Each point is reached from the start by the listed moves, each made once or not at all, plus a little noise. Say if it took an odd or an even number of moves. Then give how often each move was made.

Moves:
(1): [-0.5  2.1  1.0  1.8 -1.9]
(2): [ 2.3 -0.2  1.6  2.6  2.0]
Start: [-2.4 -2.5 -6.3  1.2 -2.6]
Points:
[-0.5 -0.3 -3.6  5.1 -2.8] -> even (1, 1)
[-3.0 -0.2 -5.2  3.1 -4.1] -> odd (1, 0)
[-0.4 -2.6 -4.7  4.1 -0.7] -> odd (0, 1)

Moves:
(1): [ 5.1 -4.4  1.8  3.9  1.3  2.4]
(2): [-0.5 -0.6 -1.1 -5.4 -4.4  0.4]
(3): [-0.8 -0.8 -1.2 -0.6  2.6 -1.3]
(4): [ 3.8 -0.7  1.6  1.3  3.1 -3.1]
(5): [ 0.4 -1.1 -4.3  4.0 -0.6  3.1]
(6): [-0.9  2.4  3.3 -1.8  1.6  3.6]
Start: [-1.0  0.2  0.7 -1.5 -0.9 -1.1]
Points:
[ 6.2 -3.1  6.5 -3.9  0.7  2.2] -> even (1, 1, 0, 1, 0, 1)
[-2.3  0.8 -1.3 -0.1  2.5  4.5] -> odd (0, 0, 1, 0, 1, 1)
[ 2.5 -2.1  4.5 -4.7 -2.3  5.5] -> odd (1, 1, 0, 0, 0, 1)

Moves:
(1): [ 2.5  1.5 -4.3 -1.1  2.1  0.7  0.2  0.5  3.5  1.1 -3.5  2.7  2.2  3.1]
(2): [-3.7 -0.2  2.4  0.5  0.0 -2.2 -3.5  1.4 -2.4 -1.4 -0.7 -0.1  0.6  2.4]
(3): [ 2.2 -0.7 -1.0  5.2  0.3  0.4 -1.5 -1.9 -0.1 -0.8 -0.2 -0.3  0.4  1.1]
(4): [-0.7  0.0  1.9 -1.6  1.4  1.7 -1.8 -1.2  2.3  1.6 -0.8 -1.6 -0.8  1.1]
(5): [ 0.5  3.6  0.3 -4.4  2.9 -1.5  3.2  1.8 -5.6  1.4  2.0 -0.5  1.4 -2.2]
(6): [-0.6  2.6  0.1  2.0  1.7  0.8 -1.8 -0.9 -0.1 -0.9 -0.5  2.4  1.1 -2.4]
(7): [ 1.8 -1.1 -0.9  1.6 -1.5 -1.2 -0.3  1.4  0.2 -1.4  1.1  0.5  1.6 -0.3]
(8): [-1.9  1.8 -2.2  0.3 -3.7 -2.0  0.2 -1.8 -1.7  0.8 -0.4 -0.2  2.1  2.6]
(9): [-0.9  1.9 -3.3  5.8 -1.6  0.4  1.8  1.7 -0.7  1.5  5.0  0.8  2.2 -0.3]
(10): [ 1.0  2.0 -1.8 -0.9  0.0  0.3 -1.9  1.5 -1.5  1.6 -2.7  2.7  1.3  1.4]
(11): [ 0.0  1.6  0.1 -1.8 -3.9 -3.4  3.1 -1.3  2.2 -0.5  2.6 -0.4 -3.0  1.5]
(12): [-0.1  0.9 -2.5 -0.4  0.5 -2.1 -1.5 -1.1 -0.3  0.5 -0.9 -1.0 -0.6 -0.7]
Start: [ 2.7  1.3  0.4  1.2 -1.6  0.7 -0.4 -2.0  0.3  1.2 -1.4 -0.7 -0.5 -1.4]
Points:
[ 2.8  9.1  0.7 -3.0 -0.9 -3.6  4.2 -2.5 -3.3  1.1  2.4  0.8 -1.0 -4.5] -> odd (0, 0, 0, 0, 1, 1, 0, 0, 0, 0, 1, 0)
[ 4.1  6.4 -4.1  7.0  2.5  0.7 -8.8 -1.3 -0.4  0.6 -9.1  6.5  5.1  4.1] -> odd (1, 1, 1, 0, 0, 1, 0, 0, 0, 1, 0, 0)
[ 2.4  6.2 -8.8  1.3 -4.3 -5.9 -7.1  0.0 -2.0  2.4 -8.6  4.1  6.7  7.2] -> even (1, 1, 0, 0, 0, 0, 1, 1, 0, 1, 0, 1)
[-0.8  7.8 -6.0  8.8 -3.2 -1.2 -5.7 -0.9  1.2  2.3 -1.3  3.9  8.6  4.8] -> odd (1, 1, 0, 1, 0, 1, 1, 1, 1, 0, 0, 0)
